Rows are points. To make a cloud, some directions were put in groups of two or more. Within a group, all points are equally far from the middle, so they leave a hole (a ring in 2 directions, a hollow ball in 3). The other directions are filled evenly. Then the cloud was stretched, turned, moved and blurred a little. How many holes are there, and how many directions does each take, smallest first?

Cloud:
[-.71 -.19 .02]
[-.55 .33 .16]
[-.24 .45 -.23]
[.22 .36 .37]
[-.64 -.32 .15]
[-.26 -.10 .63]
[.34 -.14 -.07]
[.21 .46 .11]
[.30 .37 -.04]
[.08 .35 .49]
[-.52 -.17 .49]
[-.08 .06 .65]
[-.01 -.39 .35]
[-.54 -.34 .33]
[-.12 .25 .60]
[.25 .06 .49]
[-.45 -.35 -.27]
[-.62 -.03 .42]
[.27 .17 .46]
[-.45 .33 -.25]
[-.49 .28 -.27]
[-.45 -.46 .02]
Holes: 1 (3)

Cloud, 30 rows:
[.56 -.18 .38 .19]
[-.29 .33 -.21 .50]
[.03 -.58 -.09 -.08]
[-.11 .06 -.30 .53]
[.12 -.37 .43 .54]
[-.03 -.64 .22 .24]
[.33 -.43 .37 .23]
[-.61 .36 -.28 -.10]
[-.79 -.22 -.08 .08]
[.23 .22 -.02 .73]
[-.37 -.13 -.32 .39]
[.68 .02 .32 .28]
[-.58 .20 -.23 -.46]
[.27 .61 .32 -.13]
[.05 .80 .04 -.06]
[.09 -.62 .17 .07]
[.12 .70 -.22 -.26]
[-.13 .68 .24 .28]
[-.12 .59 .38 .17]
[-.25 .12 .50 .49]
[-.15 .56 .38 .25]
[-.02 -.05 -.34 .47]
[-.67 -.17 .36 .06]
[-.20 -.13 -.03 -.62]
[-.37 .03 -.15 -.62]
[-.10 .37 -.06 .64]
[-.08 .73 .20 .16]
[-.02 -.13 -.36 .41]
[.24 -.11 -.40 .16]
[.08 .37 .46 -.23]
Holes: 2 (2, 2)

Cloud, 57 rows:
[.66 .21 .22 -.21 -.42 -.24]
[.14 .11 -.09 -.58 .23 .21]
[.07 .80 -.38 .11 -.19 -.25]
[-.58 .26 -.01 .22 .20 .12]
[.20 .26 -.31 -.30 .02 .69]
[.26 .25 -.30 .47 .29 -.15]
[.21 -.06 .52 -.61 -.18 .14]
[.01 -.26 -.12 -.42 .35 -.27]
[.06 -.22 -.22 -.65 -.38 .35]
[-.25 -.42 .25 -.44 -.31 -.16]
[-.23 -.04 -.05 .71 .58 -.10]
[-.21 .11 .14 .53 -.03 .11]
[.18 -.34 .80 .33 .22 -.08]
[-.04 .63 .07 .08 .47 .32]
[-.11 .50 .05 .42 .59 -.08]
[-.42 .20 -.39 .34 -.40 -.11]
[.08 -.15 -.34 .49 -.23 -.78]
[-.23 -.33 .45 -.32 .48 .32]
[-.27 -.36 -.45 .27 .20 .36]
[-.02 .71 -.59 .02 -.25 -.19]
[.50 .42 .34 .22 .21 -.38]
[-.33 -.42 .14 .17 .80 .55]
[.39 -.11 .85 -.30 -.07 .18]
[-.16 -.31 -.49 -.60 -.56 .02]
[-.19 -.11 .15 -.03 .26 .90]
[.09 -.61 -.17 -.15 -.58 -.60]
[.43 .68 .31 .18 .03 -.18]
[-.34 -.60 .10 -.20 .30 -.49]
[.33 .16 .88 .02 .08 -.08]
[.34 .37 -.38 .27 .00 .12]
[.56 .49 .15 .08 -.14 -.35]
[-.30 -.06 -.22 .52 -.01 .13]
[-.06 -.11 -.01 .57 .10 .38]
[-.03 .32 .31 -.21 .54 .79]
[.39 .52 -.04 .31 .11 -.35]
[.01 .16 .65 .44 .19 -.28]
[-.06 .26 -.22 -.55 .15 .05]
[.41 -.02 .62 -.22 -.38 .03]
[-.42 -.56 -.37 .01 .14 .30]
[-.04 .22 -.10 -.49 .30 .16]
[-.06 -.62 -.27 -.22 .06 .61]
[-.40 -.03 -.84 .44 -.06 -.45]
[.26 -.10 .30 .52 .42 -.53]
[-.10 .10 .13 .62 .82 .16]
[.41 -.49 .06 -.34 .29 -.18]
[.03 .62 .41 .36 .18 -.35]
[.27 -.71 .34 -.20 -.26 .09]
[.34 -.29 -.20 -.51 .25 .22]
[-.03 -.59 -.22 -.25 .05 .68]
[.12 -.06 -.21 -.31 -.05 .86]
[.35 .46 .42 -.05 -.44 -.25]
[.33 -.16 .38 -.12 .28 -.55]
[.52 -.03 .11 -.52 -.18 -.32]
[-.36 -.21 -.05 .53 .63 .29]
[-.33 -.19 .00 -.27 .00 .57]
[-.41 -.07 -.64 .51 -.17 -.33]
[.44 -.34 .02 .38 .07 -.47]
Holes: 2 (2, 3)
